Each row is a point. Each copy is the shape, with its points in the same order, turned, moved and blurred by noise. Is it also mirrored, or only turned?
In the rows, zero is written as 128.

Shape:
[[104 114 112]
 [116  71 115]
 [ 89 156 168]
 [167 117 116]
 [136 151 154]
 [226 115 104]
 [164 131 160]]
Copy 1, 7 rows:
[[113 120 115]
 [117  73 124]
 [ 89 167 164]
 [172 118 134]
 [137 157 160]
 [231 109 136]
 [161 137 175]]
Copy 1 is: only turned
Copy 2 (7 x 3):
[[140 129 137]
 [123  94 119]
 [111 153 201]
 [ 96 150  94]
 [ 93 171 158]
 [ 72 182  45]
 [ 64 162 128]]
Copy 2 is: mirrored
Copy 3:
[[ 93 134 148]
 [ 91  89 141]
 [121 167 208]
 [144 127 122]
 [149 151 172]
 [188 117  75]
 [170 132 162]]
Copy 3 is: only turned

Shape:
[[124 119 123  90  91 118]
 [109 139  94 121  84 123]
 [162 100 131 138  75 146]
 [105 199 168 119  72  60]
 [144 139 150 200  78 152]
 [175  98 112 157 177 165]
 [ 98 208 107 134 179 113]
 [101  83 113 111 167 164]
 [106 114  92 110 142  57]
 [104 100 143 120 140 175]]
Copy 1:
[[113 113  89  97 102 122]
 [133 138  81 131  93 109]
 [127 101 135 110  59 135]
 [143 129 123  91 153  32]
 [167 114 169 141  56 103]
 [174 164 137 136  92 213]
 [200 183  88 138 174 113]
 [128 116  76 152 127 201]
 [ 89 189  86 121 138 125]
 [137  94 111 148 118 183]]
Copy 1 is: mirrored
Copy 2:
[[110 137 103 101 106 105]
 [113 163  89 142 117 112]
 [115 102 133 152  81 107]
 [153 172 104 110 165  24]
 [131 113 154 204 127  89]
 [143  56 110 157 132 181]
 [175 159  71 133 215 142]
 [ 81 100 108 116 150 185]
 [104 118  25 111 148 105]
 [ 90 113 141 120 150 161]]
Copy 2 is: only turned

Shape, 13 rows:
[[138 142 126 112 117 120 116 197]
 [122  78  64 134 122 119 181 157]
 [114 119 113 145 171 106 196 127]
 [156 144 115 106 122 149 107 114]
 [ 87  49 117 136 195 161 145  82]
 [125 113 156  64 105 135 100  83]
 [138 142 127  82 115 172 126  88]
 [124 125 156 105  91 192 106 104]
 [153 136 172 114  70 149 133 113]
 [111  48 120 174 214 173 158  63]
 [ 71 133  66 164 147 118 181 156]
 [ 83  80 101 193 164 109 144  80]
 [175 147 134 112  77 143  93  92]]
Copy 1:
[[128 111 113 103 121 124  90 185]
 [118 118  54 157 159 155 162 175]
 [ 94 146 126 140 176 147 180 160]
 [147 126 107 107 141 115 106 103]
 [ 73 135 106 167 192 209 138  80]
 [121  62 129 132 142 114  98  68]
 [121 103 102  97 140 111 123  68]
 [116  96 110 106  92 142 105  67]
 [145  81 137 109  84 122 137  99]
 [ 92 170 119 165 196 234 164  68]
 [ 66 172  76 156 145 129 160 180]
 [ 93 173 119 214 160 171 155 112]
 [181 107 120 120 106  99 107  81]]
Copy 1 is: only turned
Copy 2, 13 rows:
[[152 135 167 102 126 115 162 130]
 [109  66 105 164 144 116 190 147]
 [107 123 119 190 182 141 158 146]
 [158 134 121 136  92 151 119 117]
 [ 37  93 100 197 118 147  96 132]
 [133 148  90 117  79 143  85 170]
 [138 155 104 140  79 180 122 144]
 [128 158 138 142  45 160 114 166]
 [178 154 140 147  84 138 120 186]
 [ 55  75 106 237 140 170  74 126]
 [ 89 128 119 191 150 103 215 106]
 [ 74 115 109 234 144  98 113 114]
 [197 151 113 148  63 138 103 133]]
Copy 2 is: mirrored
Copy 3 (13 x 8):
[[171  82 123 118 142 132 128 180]
 [127  72 102 142  60  95 156 126]
 [122 140  96 139  97  68 173 126]
 [157 115 128 107 140 142 121  95]
 [ 35 124 123 134 114  95 142  76]
 [125 116 180  65 151 111  98  93]
 [140 134 153  76 131 150 128  83]
 [127 134 189 105 131 171 107 104]
 [173 135 198 111 129 129 121 119]
 [ 28 145 118 180 114  94 168  55]
 [123 130  63 144  56 103 137 160]
 [ 77 136  98 181  92  63  97  91]
 [189 112 167 114 146 143  94  78]]
Copy 3 is: only turned
Copy 4, 13 rows:
[[124 138 108 115  80  93 104 158]
 [135 104  44 155 132 128 148 116]
 [114 139 102 169 167 125 172 146]
 [132 135 138  82 129 132 104 107]
 [ 80  50 136 161 185 174 135 114]
 [ 85  96 161  60 119 119 133  80]
 [113 127 144  59 129 161 131 101]
 [104 121 159  84  89 171 114  82]
 [124 146 158  92  74 126 148  78]
 [108  61 152 195 210 190 143 109]
 [ 83 156  50 178 149 144 131 146]
 [ 75 113 115 200 189 140 126  82]
 [140 147 156  69 112 117 103  62]]
Copy 4 is: only turned

Shape, 15 rows:
[[198 165 126 168 169 131 146 144 142  90 192]
 [181 171 179 137 148  80 114 112 117  85 175]
 [200 172 164 131 126 133 141 182 126 129 177]
 [117 124 113 107 133 161 159 108 118  98  41]
 [152 168  39  98 108 159  94  82 116 162 116]
 [195 121 141 151 164  94 147 149  67 128 174]
 [165 146 176 113 133  84 147 124 132 138 174]
 [157 106 178 123 141 130  84 160 115  97 199]
 [172 110 129 156  99 107 149 131 157 119 160]
 [ 91 136  60 114 163 117 130 122 148 132  99]
 [ 85 124 119 151 145 132 124 124 131 169  32]
 [130 141  82 171 125 141  94  95 133 137  51]
 [191 191 117 132 126  89 111 184 126 103 168]
 [145 161  63 104 171 181  92  76 166 188  78]
 [ 58 161 100 162 125 170 145  93 112 150  83]]
Copy 1 (15 x 11):
[[ 79 145  98 146 181  54 123 173 101 105 145]
 [116 189 150 150 131  45 142 160 101 108 133]
 [ 98 134 116 120 139  85 131 221  97 113 126]
 [184 131 104 130 157 177 167  85 120  72 126]
 [151 150  67  70 154 134  83  90 145 151  92]
 [137 110 142 157 144  61  98 172  49 115 117]
 [108 139 175 108 114  64 147 156 109 119 131]
 [107 161 155 119 114  82  74 187  97  69 184]
 [111 100 126 142 123  81 131 149 158 128 167]
 [161 125 145  97 217 138 111  85 151 116 116]
 [163 119 163 152 167 196 126  99 158  97  81]
 [169 148 105 164 159 156 111  96 173 109  86]
 [146 159 108 118 170  57 123 216 129 135 133]
 [113 132  91  82 176 151  87  71 167  97  37]
 [128 146 130 144 185 214 139  78 124 141 107]]
Copy 1 is: mirrored
Copy 2:
[[150 174 133  74 164 154  72 195 141  90 176]
 [129 212 121  79 140 108  61 191 128 129 115]
 [164 159 109  38 112 166  98 186 130 108 132]
 [122 124 163 108 198 138 128  83 160  83  48]
 [146  92  60 136 180 141  83  66 151 134 127]
 [178 156 138  82 128  96 102 184  85  97 142]
 [134 193 111  74 124 114 128 172 134 141 118]
 [ 89 144 152  60  93 130  72 181 103 135 135]
 [122 145 121 101 115 116 125 174 179  89 140]
 [105  99 122 142 220 143 140 133 142 131 103]
 [149 100 170 164 175 157 153 120 157 138  41]
 [154  97 142 177 176 144  86 116 183 117  75]
 [149 139  72  64 151 146  71 213 130 108 118]
 [162  89 125 133 211 168 102  64 186 184 127]
 [126 138 138 189 173 194 137  89 133 106  78]]
Copy 2 is: only turned
Copy 3:
[[225 130 169 136 151  98  92 127 149 114 123]
 [184 121 175  89 147  44 133 105 114 126 123]
 [211 138 175 116 113  95  93 159  78 137 154]
 [113 136  68  92 116 163 177 156 131  77 137]
 [131  96  38 101 130 141  65 115 141 138 175]
 [175 116 158 145 185  95 116 120  59 123 113]
 [158 117 188 116 125  90 134 119 104 159 155]
 [137  98 210 114 139  82  96 146  86  84 150]
 [171  76 152 157  97 105 126 144 128 116 134]
 [ 88 140  89 140 149 148 124 153 182 120 153]
 [ 56 146  78 114  92 166 133 167 130 125  95]
 [104 109  50 109  98 135 104 148 155 108  86]
 [197 138 130 129 140  56  82 169 111 148 152]
 [113 118  73  61 122 205  60 140 188 153 136]
 [ 80 169  80 133  76 166 118  97 153  88 127]]
Copy 3 is: only turned

Shape, 17 rows:
[[136 170 122 125 160 158 118 162  96 173 148 122]
 [108 134 119 154  71  61 106 159 122 154 104 110]
 [124 148 174 125 146 115 117  93  96 148 160  88]
 [145 119 145 137 148 183 150 101 128 147 137 118]
 [102 161 155 157 165 165 161 112 112 119 149 119]
 [143 206 167 144 100 173 156 152 126 115 142 122]
 [ 41  83  60  81 168 114 147 130 170 127 144 197]
 [134 168  94 106 113 140 114 101 128 121 141 150]
 [135 138 142 120 125 174 142 130  53 106 118 103]
 [ 55  98  51 119 154 127 151 150 142 134 179 161]
 [ 84 177 143  98  80  88  70 183 119 102  92 122]
 [ 60  69  69  90 142 138 136 127 164 122 223 131]
 [ 76  31  93 116 182 180  99 126 170 124 178 165]
 [150 164 142 143 174 127 136 130 125 112 155 106]
 [143 144 131 112 150 144 141 131 139 125 114  53]
 [133 137 111 134  73  37  68 187 105  72  98 130]
 [141 120 154  82  74  47 110 198 108 113 108 148]]
Copy 1:
[[146 120  97  95 165 139 158 179 144 142 108 165]
 [157 118 158 188 164 127 161 131  80 151 110 114]
 [202 116  73 135 158  98 115 133 120 140 149 185]
 [139 100 111 106 130  91 118 131 174 140 134 193]
 [190 124  94  83 142  89 157 112 164 124 128 168]
 [159 123 116  78 102  65 142 140 111 118  95 134]
 [130 195 179 109 181 199 125  65 206 160 167 154]
 [125 168 116  98 151 109  95 145 149 150 136 131]
 [143 116  99  88 156  67 156 157 117 126 187 162]
 [170 182 179 108 173 180 163 110 206 171 157 151]
 [140 118 139 102 177 145 143 121  29 146 129  86]
 [200 194 197 100 145 175 102 126 200 179 193 156]
 [147 114 157  93 129 201 102 115 229 193 201 163]
 [193 107 101 100 158 106 121 146 154  92 121 142]
 [167  85 148 107 188  81 104 142 131 119 127 183]
 [127 131 149 165 185 132 145 155  59 113 161  35]
 [132 152 157 161 146 160 138 132  37  78 160 107]]
Copy 1 is: only turned
Copy 2, 17 rows:
[[141 129  87  81 152 136 107 187 137 120 138 125]
 [204  65 123 142  79  82 128 176 118 125 103  97]
 [135 143  90  80 120  67  68 137 113 118 120  91]
 [ 97 146 120  90 136 100 115 136 179 136 131  92]
 [ 98 125 114  85 173  68 107 134 160 101 123 127]
 [185 149  97 103 180  81 139 112 171 122 138 130]
 [ 51  59 150 121  47 132 112 145 141  85 194 188]
 [137 136 116 163 128 128  96 135 124 113 156 127]
 [133 113  73 102 162 121  97 127 167  81 114  67]
 [ 68  88 146 105  82 125 141 182 115  67 180 154]
 [238  60 114 124  94 124  88 115 120  92 111 153]
 [ 65 132 166  93  49 120 140 141  95  53 185 131]
 [ 37  97 191  57  72 168 131 125 124 115 182 117]
 [107 139  90  99 149  92 122 130 111 127  92 133]
 [131 155 101  99 101 118 117 130 166 107  65 120]
 [217  35  92 166  92 123 136 121  65 105  85 109]
 [215  44  58 128  59 106 134 113 113 127 138 113]]
Copy 2 is: mirrored
Copy 3, 17 rows:
[[154 159 140 142 133 210 110 103 112 134 115  92]
 [ 95 122  93 129 194 132 152 149 153 123 118 120]
 [123 141 111 154 100 148  92 106 116  96 176 114]
 [131 155 182 130  87 166  96 142 136 124 135 130]
 [129 143 131 132  72 179  82 119 147 172 155 123]
 [128 167 139 108 115 208 122  96 205 145 163 109]
 [194  80 110  70  80  95 108 166 112 172  46  73]
 [167 114 125 116 101 172 114 135 171  85  98 116]
 [144 132 134 137  87 221 152 128 121 130 166 147]
 [163  81 118  79 102 153  91 181 104 168  66  59]
 [132 118  51  91 166 148 185  75 158 124 120 133]
 [134  78 126  35  81 137  86 175  91 115  92  45]
 [160 105 160  23  80 132  67 159  63 144  72 120]
 [134 104 151 147 108 175  74  92 148 139 148 109]
 [ 84 117 164 144  89 174 138  87 133 124 122 116]
 [136  50  78 109 216 153 178 109 162 112 125 153]
 [163  93 111 101 199 116 197 112 141 119 162 114]]
Copy 3 is: only turned
